Each row of a before or after table is a point. The points were changed in one or more steps. Then noise was added and the rows were shuffled. The steps act on columns, c1 being the first. Write out the steps. A step turns or swaps two columns, mirrors them in a line or flattens them onto one, adds a multiple of one to another, or multiplies or shifts one. Angles are multiples of 10 degrees, from the lower column toward the higher: turns from -170 to 170, lines from 10 to 170 but not 90. Use the fewest steps. Two steps may share a column if one is a turn and the other turns, adds or multiplies; they go together, in the order done. Otherwise the lowest column goes first.
In the rows, zero is written as 128.

Before (14 x 3):
[[140 118 154]
 [104 127 137]
 [119 171  98]
 [109 146 108]
 [122 124 135]
 [ 98 130 118]
 [129 176 158]
 [117 155 147]
 [148 110 145]
 [130 135 131]
 [150 114 153]
 [127 108 145]
 [120 132 128]
 [108 139 135]]
After (14 x 3):
[[140 159 114]
 [124  78 113]
 [133 194 105]
 [157 171 135]
 [105  84 126]
 [104 100 109]
 [132 121 121]
 [157 134 124]
 [127 147 126]
 [154 233 148]
 [ 95  96 116]
 [133 138 120]
 [109 250  97]
 [147 125 109]]
Steps: turn c1 and c3 by 150 degrees; multiply c2 by 2.5

Before:
[[100 135 144 147 117  88  99 126 147]
 [173 116 124  97 121 136 117 144 110]
 [139 144 126 145 116 133 142  94 134]
 [ 90 142 133 164 136 119 113 130 131]
 [125 131 137 140  75 145 134 124  99]
 [161 124  94 110 117 123 135 157 149]
 [ 98 147 148 121 138 119 115 141 168]
 [121 134 160 162 116 117 109 151 146]
 [110 125 132 141 122 136  96 126 159]
 [151  80 126 104 136 120 145 132 131]]
After, 10 rows:
[[113 131 128 129  78 178 128 103  96]
 [ 93 130 156 125 110  95 105 147 144]
 [153  75 117 147 136 101 136 134 165]
 [165 117 132 165 112 153 127 139 118]
 [128 146 145 101 134  99 112 143 156]
 [ 89 140 139  92 137 100 123 132 125]
 [108 123 143 111 126 153 113 122 161]
 [116 141 121 143 131 141 134  95 123]
 [101 137 151 106 123   7 110 122 144]
 [152 123 102 155 105 113 150 153 152]]
Steps: turn c1 and c4 by 80 degrees; add -0.7 times c2 to c9; flatten c3 and c7 onto the line at 140 degrees; turn c5 and c8 by 20 degrees; multiply c6 by 3
